Each point is reached from the start by the listed moves, each made 0, 1 or 2 times, or once backwards (-1), plus a little noise. Say if it took an odd or an even number of moves. Then give how often each move was made.

Moves:
(1): [16  7 -8 -3  1  2]
(2): [-3 14  5 -1  3  2]
(3): [10 -7 16  9 -4  4]
Start: [6 4 8 1 0 4]
Points:
[ 5  9 60 20 -3 15] -> odd (-1, 2, 2)
[24  1 46 18 -3 14] -> odd (0, 1, 2)
[  4 -23  28  14  -9   2] -> odd (-1, -1, 1)
[54 30 33 11  1 21] -> even (2, 2, 2)

Moves:
(1): [11  0  4 -1  5  2  1  3  4]
(2): [-1 22  0  4 -5  0  5  0  2]
(3): [-8  3 18 -6 -1  6  4 -7 -3]
(4): [ 3 -6  5 14  1  3  0  1 -2]
(5): [-5  9  0  4 20 -4 -5 -5  2]
(6): [-3  3 -5 -1  0 12 -2 -4  2]
(7): [-7 -5 -5  2  8 -1 19  4  5]
(8): [-7  2  1 -2  1  7 -7 19  2]
Start: [ 1  2  7  1  2 -5 -4 -7  0]
Points:
[ -8 -26  23  26  33   7  14 -37   0] -> even (0, -1, 1, 2, 1, 1, 1, -1)
[-30  40  33  12   5  13 -36  13  -8] -> even (-1, 1, 1, 1, 1, 0, -1, 2)
[-10   3 -33  -9  24  18  20  20  26] -> even (1, 0, -1, -1, 0, 2, 2, 1)
[-38  13  17 -14  25 -12   9   4   1] -> odd (-1, 0, 1, -1, 1, -1, 1, 1)
[-16  60 -24  18  60  23  13  32  38] -> odd (2, 2, -1, 0, 2, 2, 2, 2)

Moves:
(1): [ 8 -4  2 -3 -7  1  1  3  4 -3 -6]
(2): [ 2  8 -4  2  2 -5 -8  9  1  1  3]
(3): [ 0  0 14  8  3  2 -3  2 -1 -2  5]
(4): [ 1  2 -4 10  3 -2  8  0  2  6 -1]
(5): [ 6 -2 -3 -1 15  4 -5  5 -2  2 -5]
(6): [ 1  5 -3  4 -5  9 -2  5 -7  0 -6]
(7): [ 4  2  2 -2  1 -4 13  5 -4 -6 -1]
(8): [ -7 -18   3  -3  -2  -4   1  13   0  -4   0]
(9): [-8  4  7 -4 -1 10  2  0 12  1  2]
(10): [ -4   5   5 -11   1  -3  -2  -4   0  12  -4]
(11): [ 3 -4  1 -6  0  2 -1  1  0  6 13]
Start: [ 1  2  1  4 -8  6 -3 -5 -6 -7 13]
Points:
[ 11 -13  33  11  -8   8  16  20 -11  14  30] -> odd (1, 0, 2, 2, 0, 1, 1, 1, 0, 1, 2)
[ 25  48 -17  -4 -22  18   7  21  -8  -7  10] -> odd (1, 2, -1, 0, 0, 2, 2, -1, 1, 0, 1)
[ 51  14  20  20  26 -11   1  14 -15 -24  -7] -> odd (2, 1, 2, 0, 2, -1, 2, -1, -1, 0, -1)
[-11 -14  44 -13  36  24 -31  26  14   2  60] -> odd (-1, 1, 2, -1, 2, -1, 0, 1, 2, 0, 2)
[ 57  14 -30 -13  17  -3  -9  28 -21 -16  27] -> even (1, 2, -1, -1, 2, 0, 2, -1, -1, -1, 2)

Moves:
(1): [  9   3   0   6 -20   5  -1  -5  -1   3   7   2  -4  -5]
(2): [-3  5 -3  4  5 -5  2 -3  4 -1  0  3  2 -2]
(3): [ 0 -9 17  9  3  1  5 -6 10  2  7  6  1  0]
(4): [  3 -13  -2  17   6  -8   4  10  -1   9   0  -3   1  -2]
(5): [ 7  2  1 -4  5  6  9 -5 -4 -6 -2 -4  6 -5]
(6): [-6  6 -1  0  3  9  2  9  7  4  8  1  2  1]
(7): [ 8  7  7 -2  4 -4  6  3 -6  0 -1  8  1  7]
(8): [ 3  3  2 -1  6 -4 -8  6  0 -3 10  6 -3 -4]
(9): [ 7  4 -4 -3  1 -5 -2 -3  4  1  0 -3  6  4]
(10): [ 0 -6 -6 -8  3  0  9 -9  1  8  3  2  5 -4]
(11): [-10   2  -1   6  -2  -1  -2   0 -13  -4   8  -6   3   1]
(12): [ -1  -2 -10   4   2   6   0 -13   4   0   6   7 -10   7]
(13): [-2  0  3 -1 -2  6 -3  2 -1 -3 -2 11 16  5]
(14): [  1   2   2   1   3   2 -13  -1  -6  10  -7   2   2   4]
Start: [  7   0  10  13   5  -5   6  -1  -1   6   1  -5 -17   4]
Points:
[  7  -5  21  33  60  -1  15  -3 -29  21  49  24 -15  29] -> even (-1, -1, 1, 1, 1, 1, 2, 2, 0, 1, 2, 2, 0, 1)
[ 15 -22  -4  37  14 -45 -24  33  -4  32 -22 -13 -17 -14] -> odd (0, 1, -1, 2, -1, -1, -1, 1, 0, 0, -1, -1, 0, 1)
[-14  27 -32   7  -5  15   3 -49 -34  10  26  27 -11  18] -> odd (1, 2, -1, -1, 0, 0, 1, 0, -1, 2, 2, 2, 1, 1)
[ 29 -17 -19  40  20 -17 -16   6  -9  58 -14   6 -60  28] -> even (0, -1, -1, 2, -1, 0, 1, 0, 0, 0, -1, 2, -1, 2)
[ -6   5  16  33  15  11  16 -59   7 -12  40   9 -15  20] -> even (0, 1, 2, -1, 1, 0, 0, 0, 1, 0, 2, 2, 0, 0)
[  0  31 -10 -29  49  23  14 -20 -52   0  36  19 -15  21] -> odd (-1, -1, -1, -1, 2, 1, 2, 2, -1, 2, 2, 2, 0, 1)
[  3   1  32  54 -29  58  28 -33  -2   9  56  33   6  31] -> even (2, -1, 2, 0, 1, 2, 1, -1, 0, 0, 2, 2, 2, 0)
